Each row of a before or after table is a point. One or more steps were done to the points. Then noise was added and the rows were shuffled. The steps act on columns, c1 being the first. Name the steps. A step turns or swaps two columns, mirrors them in a line or flattens them onto one, adds a multiple of one to another, or multiplies or shifts one. Angles are multiples of 10 degrees, from the lower column toward the higher: turns from -170 to 170, lines from 10 to 170 but not 90. Use the fewest steps. Two steps may share a column if one is a turn and the other turns, adds or multiplies; they go together, in the order done. Otherwise the lowest column goes first.

Before:
[[-31  24]
 [-24  -9]
 [ -3  -1]
 [-12 -10]
 [-21 -19]
 [-10   9]
 [ 10  10]
 [-38 -17]
 [ -6  -2]
 [  5   0]
 [-15 -11]
 [ -7  -2]
 [  6  19]]
After (13 x 2):
[[-53 -17]
 [-25   9]
 [-60  -8]
 [-15  -2]
 [ -8  -1]
 [ 25  10]
 [-38 -11]
 [-94 -16]
 [-76  24]
 [ 16  18]
 [-18  -2]
 [-30 -11]
 [ 12   0]]
Steps: multiply c1 by 2.5

Before, 12 rows:
[[ -7  14  64]
 [-23 -86 -82]
 [  8  26  49]
 [-18  10 -39]
 [ 47  21 -28]
 [  7 -32 -30]
 [ 34  -1  38]
 [-48  29 -41]
 [-32   8  63]
 [ 40 -24  21]
 [  6 -41 -18]
 [ 15 -15 -83]]
After:
[[ 52 -12 -29]
 [-75 -50 -84]
 [ 22 -24  36]
 [  3 -16 -78]
 [ 16 -46  29]
 [-21  55 -43]
 [-19 -27 -31]
 [ -6  19 -45]
 [  3  13  63]
 [-17  30  60]
 [-22 -34 -16]
 [ 24  14  52]]
Steps: turn c1 and c2 by -40 degrees

Before (14 x 6):
[[ 16 -71  52 -17  43  23]
 [-10  19 -33  -8  23 -13]
 [-17 -42  79  24  13 -12]
 [-23  30 -39 -27 -24  -7]
 [  4  25 -21 -48  12   1]
 [-38 -95  62 -19  27   3]
 [-14   9 -32   1 -16  15]
 [-24  -4 -13 -13 -23  60]
 [ 22 -73  64 -16  -8 -44]
 [  7  35 -28  33 -30  37]
 [-35  -8 -43 -19  40  33]
 [ 46  51 -30 -36  -5  10]
 [-29  70 -24 -23   2  18]
 [-15  28   8 -28 -13  13]]
After:
[[ 61 -73  39 -16   8 -41]
 [-51  -9  -7 -20  -5  25]
 [ 49 -71  33 -16  -3  16]
 [-31   8 -16   2  -4  17]
 [-19  34 -34  32  -8  40]
 [ 22  50 -45 -37  -3  11]
 [-25  -4   7 -13 -11  63]
 [ 34 -42  66  24   2 -15]
 [-27  18 -18  -7   4 -16]
 [ 14 -95  77 -19   0  -3]
 [-33  70   5 -23  -3  17]
 [ -1  29  23 -28  -2  15]
 [-38  32  -9 -27   1  -3]
 [ -1  24  -7 -48   1   0]]
Steps: add -0.3 times c4 to c3; turn c1 and c3 by -40 degrees; flatten c5 and c6 onto the line at 100 degrees

Before:
[[-22  20   8 -10  -8  10   4   9  10]
 [-39  21   4  14  -5   6  13   3   9]
 [-25  22  21  17 -14   9 -27  -8   6]
 [-71  20 -10   7  16 -18 -26  -9   9]
 [ 15  27  20  -9 -13  -1   5 -19   5]
 [ 13 -19 -17  -7  -9  -1  -2 -12   6]
 [ 18  18   6   8  -8  -4  -5  12  10]
 [  8   1  17  -6 -11 -12  -4  14   4]
 [ 19  15 -30  11  -9   9 -12   2  -6]
 [ 10  14  26  -4  14  10  -3  12  28]
 [-15 -11  19   6   6 -22   8 -38  -9]
 [ 12  -6  12  -3 -13 -17  12   7  42]]
After:
[[ 11  14 -17  21  14 -11  -1  29  29]
 [ 10  23 -26  -2 -14  25 -26 -20   7]
 [-19  21   3 -12  16  70 -24 -25   9]
 [ -6  16 -10  -3  -9 -19  -4  29  11]
 [-11   2 -10  16 -11  -7  -4  38   6]
 [ -1  27  -9  21 -11 -16   5 -48   3]
 [-17  -6  -6   9 -12 -12  12  16  43]
 [ 12  15  15 -26 -10 -18 -11   6  -4]
 [  4  20 -13  -9  -3  39  12   8   9]
 [ -3 -21  18  -6  -8 -12  -3 -31   6]
 [-23 -11 -18   8   5  15   7 -96  -8]
 [ 11  19   1  12  -9  20   6  22  10]]
Steps: turn c1 and c6 by -90 degrees; turn c3 and c4 by 140 degrees; multiply c8 by 2.5
